Every row gives one point. Two turns around zero, p and q, are shown by what they do to some points. Where does a point land after both, in the order given? Backwards means that the second turn is done in reverse. Each puzzle has new turns, and all numbers are rounded.
In the rows, 128 means zero.

Turn p:
[159 137 130] -> [154 109 124]
[111 118 123] -> [110 135 134]
[ 96 116 127] -> [101 148 135]
[ 96 136 141] -> [117 161 122]
[192 125 135] -> [176  87 140]
[114 137 112] -> [111 129 112]
Turn q:
[113 127 149] -> [131 148 144]
[152 151 135] -> [134 141  97]
[117 144 122] -> [109 134 125]
[135 140 130] -> [127 135 116]
[169 127 119] -> [149 111  96]
[ 84  80 113] -> [120  99 188]
Where do these land?
q, then p: [146  85 118] -> [144 108 168]
p, then q: [124 112 148] -> [135 152 121]
p, then q backwards: [111 166  95] -> [153 168 104]
p, then q: [146 153 134] -> [135 105 108]
q, then p: [113 124 144] -> [145 141 122]

Turn p:
[ 93  97 158 123 136 133] -> [146 104 160 152 147 110]
[111 152 142 137 123  97] -> [126 152 120 167 126 127]
[145 132 123 143 116 128] -> [134 127 109 122 113 135]
[193 153 122 140 125 169] -> [155 143  96  69 121 161]
[118 123 140 157 155 118] -> [132 112 126 156 144 154]
[137 127 120 101 130 114] -> [109 136 122 118 139 109]
[146  90 129 116 103 129] -> [136 101 115 110 121  94]
[ 82 149  89 106 138 134] -> [ 86 148 176 131 116 134]
Turn q:
[ 90 155 147 111 143 110] -> [159 138 110 124 163 100]
[135  90 126 149 123 148] -> [ 88 108 134 132 126 146]
[119  90 105 105 134 108] -> [140  81 143 107 130 131]
[144 144 128 154 153 152] -> [123 148 110 151 127 161]
[116 143 111  81  85 119] -> [146 141 154  77 116  98]
[149 127 165 138 144 138] -> [118 140 139 169 141 133]
[143 147 113 157 115 121] -> [123 139 107 134  93 128]
Where do these land?
q, then p: [108 126 120 142 160 142] -> [113 113 145 103 131 151]
q, then p backwards: [114 132 166 145 105 144] -> [122 138 120  93 134  92]
q, then p: [132 101  86 107 144 143] -> [153 113 151  91 142 107]
q, then p: [128 145 159  97 109 107] -> [129 148  90 154 150 124]
p, then q backwards: [114 138 111 118 100 145] -> [150 136 118 118  96 125]
q, then p backwards: [156 125 105 121 142  68] -> [115  97 149 167  86 147]
q, then p: [136 100 112 145 116 128] -> [134 109 149 134 113 107]
q, then p: [137 158 165 148 148 147] -> [125 145 126 140 116 182]
